Each row of a before or after table is a point. The points were changed in one or more steps. Then noise was added and the rows were shuffled. The steps act on columns, c1 being the first. Write out the steps. A step turns or swaps two columns, mirrors them in a line or flattens them onto one, adds a multiple of one to another, or multiplies or shifts one. Angles are multiples of 10 degrees, from the lower column toward the higher: turns from -170 to 170, lines from 10 to 170 but not 90. Use the fewest steps. Two steps may share a column if one is a turn and the other turns, adds or multiplies; they go together, in the order done. Otherwise the lowest column goes first.

Before (10 x 2):
[[ 5.7 -0.4]
 [-3.5 -1.8]
 [-1.7  2.1]
 [ 3.2  4.3]
 [ 4.6  1.2]
 [-0.9  0.8]
 [ 4.6  2.6]
 [-2.3 -4.4]
 [ 3.7 -1.9]
 [ 2.3  1.4]]
After (10 x 2):
[[ 5.8 -1.2]
 [ 4.7  0.3]
 [-3.0 -3.9]
 [ 3.9  3.4]
 [ 2.6  1.2]
 [ 4.8  2.0]
 [ 3.2 -2.4]
 [-0.9  1.0]
 [-3.7 -0.8]
 [-1.4  2.4]]
Steps: turn c1 and c2 by -10 degrees

Before (10 x 3):
[[ 0.3 -3.8  2.2]
 [ 1.1  5.1  1.3]
 [-0.1 -0.4  8.6]
 [ 0.8 -0.7  2.5]
 [ 0.1 -1.7  6.0]
 [-2.2 -3.0  2.0]
 [ 0.4 -3.5  3.2]
 [ 2.0  3.5  2.7]
 [ 4.2  1.7  0.4]
 [ 4.6 -0.6  1.5]]
After (10 x 3):
[[-1.2  1.1 -1.3]
 [-6.1 -3.8 -4.7]
 [-4.3  2.2 -3.7]
 [-5.7 -4.5 -0.7]
 [-6.2 -3.4 -7.7]
 [-1.5 -0.8 -1.6]
 [-5.0 -1.6 -2.6]
 [-5.6 -3.7 -1.6]
 [-8.0 -3.4 -0.6]
 [-4.7  4.5 -3.5]]
Steps: shift c1 by -6.0; mirror c2 and c3 in the line at 170 degrees

Before (12 x 6):
[[ 0.0 -2.0  3.6 -0.1  1.0  2.0]
 [-1.6  2.6  0.8 -2.4  2.8  0.8]
 [ 0.4 -2.0 -0.2  2.9  2.1  3.5]
 [-6.0  4.6  3.6  0.6 -1.7 -1.4]
 [-0.1  0.0 -2.5  1.5 -1.9  1.7]
 [ 0.3 -2.6  1.3  1.3 -2.0  4.4]
 [ 2.0  1.9  1.0 -1.7 -1.7  3.5]
 [ 2.9 -0.1 -1.0  2.6 -0.4 -0.2]
 [-0.6  1.7  2.3  0.7 -0.3  0.8]
 [ 0.1  1.1  3.4  1.7  1.5 -2.6]
 [-4.5  3.7  5.0 -2.4 -0.6 -0.3]
 [ 0.5 -0.5 -1.8 -4.3 -2.9  2.6]]
After (12 x 6):
[[ 2.9  0.1 -1.1  2.2  0.6  1.0]
 [-6.0 13.8 -1.0  0.6 -4.1  1.6]
 [-0.1  0.2 -3.9  1.8  1.1 -1.0]
 [-0.2 -5.6  2.9  0.9 -3.0 -2.1]
 [ 0.6 -6.1  2.8  3.9  1.5 -2.0]
 [-0.5  5.0  0.5  0.6 -2.7 -0.8]
 [-4.5 11.1  0.8 -2.1 -5.0 -0.6]
 [ 0.3  3.1  3.3  0.2 -2.3  3.3]
 [ 0.3 -7.4 -2.8  2.7 -2.0 -3.7]
 [ 0.5 -1.7 -4.7 -3.2  0.2 -3.9]
 [ 2.0  5.8 -2.2 -0.7 -2.0 -3.5]
 [-1.4  7.7  4.2 -2.0  0.7 -1.3]]
Steps: multiply c2 by 3; multiply c5 by 1.6; turn c3 and c5 by -70 degrees; mirror c4 and c6 in the line at 10 degrees

Before (14 x 9):
[[-3.0  2.1 -1.2  2.8  4.5 -2.0 -0.6 -0.6 -2.9]
 [ 0.2  1.4  0.5 -1.3 -3.1  2.2 -5.6 -3.0  4.1]
 [-0.5  3.3  4.2 -3.0 -2.6 -2.6 -1.8 -0.2  0.8]
 [-5.5 -5.5  1.8 -0.8 -3.2 -0.9  2.1 -1.2 -1.5]
 [-0.2  1.2  2.4 -1.7 -3.8  1.1 -4.1 -2.9  3.3]
 [ 0.6  0.0  3.6 -3.1  4.0  1.2  3.0  4.1 -2.6]
 [-3.9 -1.3 -2.2  1.6 -1.0 -0.6  4.6  0.3 -3.1]
 [-5.3  0.8 -3.5 -2.2  3.0 -2.8  2.1  0.5 -1.7]
 [-3.7  0.2 -3.4  1.9  2.9 -2.9  4.3 -2.0 -0.4]
 [-4.0  3.2  3.8  1.1 -3.2  1.4 -3.2 -4.6  5.3]
 [-4.9  2.1 -3.1  1.5  1.6 -1.5  2.6  0.4 -5.7]
 [ 3.4  3.2  3.1 -3.0  0.8 -0.9  1.7 -0.5 -1.7]
 [-1.5  3.5 -1.8  2.3  0.2 -2.6 -0.6  2.6  1.9]
 [ 0.7  1.0 -2.3  2.2  3.3 -5.9 -2.7  0.7 -0.4]]
After (14 x 9):
[[-5.4  1.6  5.1  3.1  1.8 -3.0  2.2  1.7 -2.7]
 [-3.7  1.0 -6.2 -2.5  0.6  1.7 -3.1 -6.0  4.2]
 [-1.9  4.0  4.7 -1.4 -1.9 -2.7 -0.6  1.0  0.9]
 [-3.9  0.0  7.6 -0.3  3.6 -2.9  4.1  0.1 -1.4]
 [-0.7  2.4 -9.8  1.2 -1.8 -2.9 -1.7 -2.9 -0.4]
 [ 3.4  3.1 -7.4  2.0  0.7 -0.8  1.9 -1.0 -2.8]
 [-5.4 -6.0 -3.8  0.2 -1.8 -1.1  2.3 -0.8 -2.6]
 [-4.0 -1.4  5.3 -0.9 -1.0 -0.7  4.8 -0.1 -3.7]
 [ 0.3  0.0 -2.1  0.8 -0.5  2.2 -5.9 -4.5  2.9]
 [ 0.6  1.8  5.5 -1.7  2.3 -5.8 -2.4  2.3 -1.3]
 [ 0.3  2.1 -9.0  1.9  0.7  1.2  3.1  5.3 -3.7]
 [-0.4 -0.2 -6.0  0.7 -1.2  1.3 -4.2 -4.4  2.5]
 [-2.9  2.7  3.8 -2.1  4.0 -2.2 -0.5  1.5 -3.9]
 [-5.0  2.2  6.7 -0.6  1.2 -1.2  2.9  0.5 -6.5]]
Steps: turn c5 and c8 by 40 degrees; turn c2 and c8 by -20 degrees; turn c3 and c4 by -160 degrees; multiply c3 by 2; shift c9 by -1.0

Before (9 x 12):
[[ 2.3 -1.2  1.8  1.5  0.0 -7.7 -0.5 -2.3  3.8  4.7 -4.7  3.9]
 [ 1.9  0.1  0.7  0.9  4.2  2.2  1.5 -3.4  1.1  0.1 -2.7 -2.8]
 [ 5.6  2.0  0.9  0.3 -1.2 -1.3 -5.2  0.2  0.9  0.2  1.8  1.1]
 [ 1.5 -3.1 -0.2 -4.8  1.4 -4.6  6.5 -2.2  1.2  1.0 -2.7 -2.6]
 [-0.3 -6.1  3.7 -3.5  5.7  0.9 -1.3  0.5  2.4 -4.3  1.0  0.8]
 [ 0.9  1.6 -2.0 -1.4  4.6 -2.3  0.3  0.7  2.5 -3.7  2.4 -2.7]
 [ 1.5 -2.8 -8.0  3.4 -0.7 -2.6 -2.2 -2.9  1.7  4.8 -0.6 -4.1]
 [ 2.2 -2.4 -0.9 -1.0  2.8 -0.7 -3.9  1.0 -0.4  3.8  0.5  1.1]
 [-0.5  2.7 -2.5  1.5  1.9 -4.7  0.0 -0.7  1.3 -4.0 -6.1 -0.7]]
After (9 x 12):
[[ 2.4  3.4  2.6 -3.5 -2.7  8.5 -1.0 -1.5  4.0 -1.7 -4.0  3.3]
 [ 4.0 -2.5 -2.3  1.4 -1.7  3.0 -0.4 -0.6  1.1  4.6 -6.2 -0.4]
 [-0.4 -6.7  3.9  0.8  5.5 -0.9 -2.0  0.5  2.4 -4.2 -1.9  0.8]
 [ 1.0 -0.9 -0.6  1.5  0.1  5.2 10.6 -1.5  1.1 -5.3 -2.8 -3.0]
 [-2.2  2.2 -0.6 -2.2  2.5  2.5 -6.2  0.9 -0.4 -3.7 -0.8  1.0]
 [ 0.3 -2.2 -2.4  3.1  5.4  2.7  0.5  0.3  2.6  1.7 -0.3 -2.7]
 [-3.6  0.1  0.4 -0.6  2.0  0.2  2.2 -2.3  1.0  1.0 -4.5 -2.7]
 [-0.2  2.7 -8.4 -5.8 -0.5  3.1 -3.5 -2.1  2.0 -1.1  0.0 -2.8]
 [-6.0  1.1  1.0  0.9 -0.3  7.0 -8.1 -0.1  1.1  1.6  1.8  0.8]]
Steps: multiply c1 by 1.6; turn c1 and c6 by 140 degrees; turn c2 and c10 by -60 degrees; turn c4 and c10 by 140 degrees; turn c3 and c12 by -10 degrees; turn c5 and c11 by -30 degrees; multiply c7 by 1.6; multiply c8 by 0.7
